Every row gives one point. The points of each table are mixes of a few directions, plus a little noise. How many directions does each table use, and how many do they share? Where both have some left over, give the other angles between the two spaces (their principal angles), to ten degrees, smallest first.
(in the rows, 128 means zero)

First (7 x 3):
[[110 136 114]
 [183 119 159]
 [192 173  92]
 [156  99 176]
 [ 36  77 165]
 [129 150 100]
 [ 88 144  94]]
Second:
[[ 91 144 170]
 [206 140 107]
 [103 148 167]
 [113  81  66]]
Directions: first 2, second 2, shared 1; angles 70

First (8 x 6):
[[ 85 116 121 249  96 114]
 [132  84 118 148 155 142]
 [108 109 111 143 123  96]
 [134 167 132  78 150 161]
 [107 121 105 106 147 113]
 [143  91 131 138 108  94]
 [174 176 165  72 120 164]
 [142 160 141  91 126 141]]
Second, 6 rows:
[[ 91 177 106  89 152 137]
 [141 110 125  99 146 130]
 [136  95 122 131 131 112]
 [131 101 127 137 100  81]
 [ 88 114  93 131 156 115]
 [181 168 196 181  85 193]]
Directions: first 4, second 4, shared 4

First (10 x 11):
[[120 102 148 115 126 144  86 141 124 142 102]
 [136 171  80 152 141  95 203 103 121 104 194]
 [136 128 154 118 112 141 115 134 147 128  95]
 [140 176  79 155 140  94 212 101 125  99 195]
 [117 102 143 118 129 140  89 140 121 144 107]
 [158 194 117 143 109 109 214 103 165  89 150]
 [124 103 161 111 117 150  80 144 133 144  84]
 [126 128 115 134 136 121 136 125 119 129 144]
 [118  95 156 112 124 149  73 145 125 147  90]
 [106  84 129 120 144 139  73 144 100 154 120]]
Second:
[[ 81 160  89 249 179 174 172 183 140  34 195]
 [163 183 110 102 141 138 147  83 126 138 147]
 [146 134 146  97 112 112 149 119 136 145  98]
 [122  98 123 105 133 116  97 120 101 160 129]
 [124 108 155 104 136 144 102 145 121 153  84]
 [145 140 147 124  94 138 110 117 160 115 114]
 [110  86 108 117 136  78 142 130  89 157 144]
 [134 139 131 127 123 123 146 126 136 123 124]
 [127 105 144 127  98 129  87 128 143 127 117]]
Directions: first 2, second 5, shared 2

First (11 x 14):
[[128 128 128 128 128 128 128 128 128 128 128 128 128 128]
 [ 86 104 139  87   7 198 175  94  33 160 140  89  46 178]
 [116 121 131 116  92 149 142 118 100 138 132 117 104 143]
 [141 135 125 141 165 106 114 138 157 118 124 140 153 113]
 [128 128 128 128 127 129 129 128 127 128 128 128 127 129]
 [127 128 128 127 126 129 129 127 126 129 128 127 126 129]
 [146 138 123 146 180  98 108 143 169 114 123 145 163 106]
 [147 139 123 147 183  96 107 143 171 113 122 146 165 105]
 [117 122 131 117  96 147 140 119 103 137 131 118 106 141]
 [131 130 127 131 136 123 125 130 134 126 127 131 134 125]
 [142 136 124 142 168 105 113 139 159 117 124 141 155 111]]
Second, 11 rows:
[[130 123 123 136 121 145 139 131 137 102 119 130 128 145]
 [119 136 140 135  78 128 119 139 118 123 108 120  72 149]
 [141 131 118 154 113 166 152 114 137  75 100 145 124 161]
 [123 147 145 142  91  98  96 157 137 127 102 123  67 137]
 [123 104 113 121 128 170 162 122 127 102 139 123 155 150]
 [126 132 135 115 152  94 106 133 126 167 145 124 138  96]
 [132 146 136 117 146 103 113  97  97 184 141 136 131  89]
 [119 110 124  94 179 106 123 130 124 177 175 115 183  88]
 [138 136 126 150 128 130 126 134 149  95 106 140 123 141]
 [124 128 132 105 167  92 109 127 120 182 159 122 157  84]
 [130 114 115 140 105 177 162 124 135  74 113 131 128 170]]
Directions: first 1, second 4, shared 1

First (8 x 24):
[[145 144 181 162 155 197  97  68 152  96 152 144 149 181  96 218 140  70
  126 171 148 153 152  68]
 [119 120 106  96 117  63 108 138 124 155 110 117 110 115 151  96 129 170
  132 110 128 114 110 161]
 [ 81  96 130 155 117 204 236 209 106  68 123 136 117  57  90  82  85  94
  129 103  66 141 154 101]
 [146 149  98 113 137  94  98 104 138 167 137 129 133 164 148 119 134 156
  133 138 132 103 104 158]
 [183 158 148 158 130 159 115  95 126 140 151 127 167 155 140 169 165 103
  108 148 188 138 135 123]
 [140 134 113 127 121 118 137 138 120 143 130 124 135 122 142 109 133 139
  123 121 136 121 120 147]
 [ 83 108 125 105 139 109 113 127 143 114 114 134  96 132 108 126  99 139
  149 128  80 123 126 116]
 [126 115 124 108 109  80 120 146 115 141 107 113 117  97 149 105 138 154
  123 106 147 129 123 150]]
Second (8 x 24):
[[135 130 139 130 127 128 116 117 131 128 127 126 132 132 129 143 137 123
  126 132 142 135 133 123]
 [145 115 177 150 104 151 142 144 107 101 117 114 140  83 130 153 156  97
  105 114 182 165 157 105]
 [108 109 157  97 127  68  57  96 141 126 101 119  99 134 129 165 138 143
  137 129 145 142 131 115]
 [154 129 152 154 112 158 154 143 109 116 131 120 150  99 133 137 150 104
  107 121 168 148 145 121]
 [159 155 112 151 135 164 150 124 126 142 153 136 157 148 134 124 135 116
  120 140 137 118 122 138]
 [166 154  70 139 115 133 184 164 106 171 149 126 157 119 161  60 132 151
  115 116 133  98 105 184]
 [ 39 102  71  59 157  48  86 122 166 144 106 142  58 161 107  84  60 194
  183 128   7  82  91 146]
 [119 128 145 144 144 174 133 114 140 101 140 141 131 146 101 159 116  98
  133 147 110 136 140  94]]
Directions: first 4, second 4, shared 4

First (9 x 32):
[[115 102 151 158 157 107 155 133 150 123 143 123 132 132 156 138 120 120
  138 146 173  80 106 101 122 173 120 116 143 129 121 117]
 [161 192  70  51  57 180  62 116  73 140  93 141 117 119  58 103 149 147
  104  83  17 249 184 194 143  16 150 157  89 127 144 156]
 [140 152 106  99 101 148 103 124 107 132 115 133 124 124 101 119 136 135
  119 111  86 173 149 153 134  86 136 139 114 128 134 139]
 [123 118 137 141 139 120 138 130 137 126 134 126 130 129 140 132 124 125
  132 135 146 108 119 117 126 146 124 123 134 128 126 123]
 [111  94 158 169 165 101 163 134 157 121 146 121 134 133 165 141 117 118
  140 152 186  65  98  93 120 187 117 113 148 129 120 113]
 [128 129 128 128 128 128 128 128 128 127 128 128 128 128 128 128 128 128
  128 128 127 129 128 128 128 128 128 128 128 128 128 128]
 [108  91 162 173 170  97 167 135 160 121 148 120 134 133 170 142 116 117
  142 154 193  57  95  89 119 194 116 111 150 129 119 111]
 [140 151 108 101 103 146 105 124 109 132 116 132 124 125 103 119 135 135
  120 112  89 170 148 151 134  89 135 138 115 127 134 138]
 [126 124 132 133 132 125 132 129 131 127 130 127 129 128 132 130 127 127
  129 131 135 121 124 124 127 135 127 126 130 128 127 126]]
Second (8 x 32):
[[141  96 159 121 100 143 121 125 143 128 124 181 116 124 111 129 125 146
  117 101 136 183 100  96 135 123 131 154 156 142 131 132]
 [145  91 153 152 126 121 104 142 133 152 128 146 117 101 114 106 131 144
  145  97 153 119  86 101  98 151 105 186 126 122 137  93]
 [113 128 107  96 158 133 176 114  95 121 122 122 132 136 188 122 156  96
  112 166 119 133 158 142 146  79 152  86 115 128 138 162]
 [ 55 138 143  96 118 105 124 146 195 133 132 146 115 137  93 167 140 143
   75  91  96 153 176 161 110 137 115 124 129 174 132  96]
 [137 152 101 148 132 104 127 120 105 123 145  79 137 157 144 151 123 107
  160 165 122  99 142 147 136 145 134 100 127 103 133 163]
 [128 172 126 113 112 141 146 118 127 101  81 136  83 127 152 125 153 132
  123 131 133 102 173 175 147 128 133  88 124 133 109 152]
 [162  73 155 164 122 121  95 140 125 157 145 147 133 107 106 109 117 142
  158 101 156 136  59  75 101 153 108 200 138 113 142 100]
 [143 174  80 135 156 156 131 118 100 111 148  68 191 135 116 115  79 113
  133 171 109  98 129 125 150 108 147  87 108 110 102 126]]
Directions: first 1, second 6, shared 0; angles 60
